Every row gives one point. The window is the flat piece filled in between its corners: a triangle in 3 columns, a solid with four corners in 4, and so on. A path goes straight from each point to the next, and from the last back to the first. After which points does the path pass through the window?
(in the rows, 128 means zero)

Window, 4 rows:
[[117 135 184 123]
 [100 148  66  94]
 [182 137 178  97]
 [ 83 106 133  97]]
Path:
(1): [145 139 179  80]
(2): [ 98 153 120  85]
(3): [134 122 104 136]
(4): [170 117 204 122]
(5): [154 142 220  76]
(6): [ 96 140 102  65]
(7): [116 100 127 130]
(8): [167 113 159 157]
(9): [165 165 180  91]
(10): [ 85 161 135  75]
(11): [123 101 104 135]
(12): [168 122 142 122]
Through the window after points: 2, 10, 12

Window, 4 rows:
[[200 101 156 130]
 [ 46 151 107  89]
 [ 99 121 104 145]
 [199  55 126 118]]
Path:
(1): [128 165  96 133]
(2): [ 99  82 149 135]
(3): [102  66 134 113]
(4): [128 175 107  75]
(5): [123 148 101 119]
(6): [107 109 168 131]
(7): [171  86 170 127]
(8): [169 139 117 100]
Through the window after points: none

Window:
[[199  99  93  88 142 142]
 [150  55  92 100 119  81]
 [111  99 134 115 189 141]
 [124  81 135 156  95 127]
 [ 90 238 155 203 105 104]
 [112 100  80 110 141 150]]
Path:
(1): [112  88 128 117 109 130]
(2): [162 115  46 164 161 149]
(3): [150 121  83 175 157 129]
(4): [107 110  98  99 130 145]
(5): [107 176 145 139  91 112]
(6): [127 153 112 191 154  98]
(7): [133  76  87 156 169 103]
(8): [128  92 143  81 116 126]
Through the window after points: 1, 3, 5, 7

Window, 8 rows:
[[158 153  50  68 165 109 155 134]
 [110 174  88  72 157 119 195  97]
 [152 132 189 159  88 132 118 132]
 [ 79  71 116 207  84 145 152 111]
 [ 97 215 140 167 174 150  76 122]
 [ 74  54 142 137  79 173 107 112]
 [164 117 142 143 211 117 112 104]
 [126 104 171 114 137  61  33 109]]
Path:
(1): [152 144 101 153 113 152 137  78]
(2): [144 167 105 122 156 133 118  98]
(3): [ 76 152 189 148 154  71 138 177]
(4): [ 85  97 129 178 113 137 147 138]
(5): [104  78 114 177  82 145 130  83]
(6): [149 147 120 150 110 148  95  84]
(7): [112 137 148 134 135 127 122 142]
(8): [ 45  87 147 111 173 186 109 170]
(9): [114  86 126 142  72 140 114  90]
(10): [138 153 137 130 106 142 137  87]
(11): [124 117 160 133 147 102 138 172]
(12): [118 127 165 132 136 130 158 173]
Through the window after points: 4, 6, 8, 10

Window:
[[114 161 142 107 117 106 111 117]
 [ 93  86  87  72  93 112 117 168]
 [126 124 151  78  88 167 170 154]
 [132 134 111 139 137 108 107 175]
 [203  67 108 249  84 136 132  64]
 [ 76 108 191 128 141 101 167 145]
 [140  95  98 133 145 145  94 113]
 [147 162  69 131 148 105 158 120]]
Path:
(1): [116 157 121 117 122 136 103 132]
(2): [ 80 189 142 119 126 149  83 147]
(3): [140  67  92  59 132  84 167 140]
(4): [167  53  91  99 138  72 164  83]
(5): [109 130 123 159 121 136 111 144]
(6): [ 75 158  95 165 132 115 128 136]
(7): [176  92 139  97 147  98 137 118]
(8): [215  62 118 120 162 153 160 111]
(9): [ 95 160  89 180  65 100  90 118]
(10): [123 142  81 127 133 133 145 122]
(11): [196 127 100 113 117 103 123 138]
(12): [136 111 159 124 111  53 149 107]
Through the window after points: 12
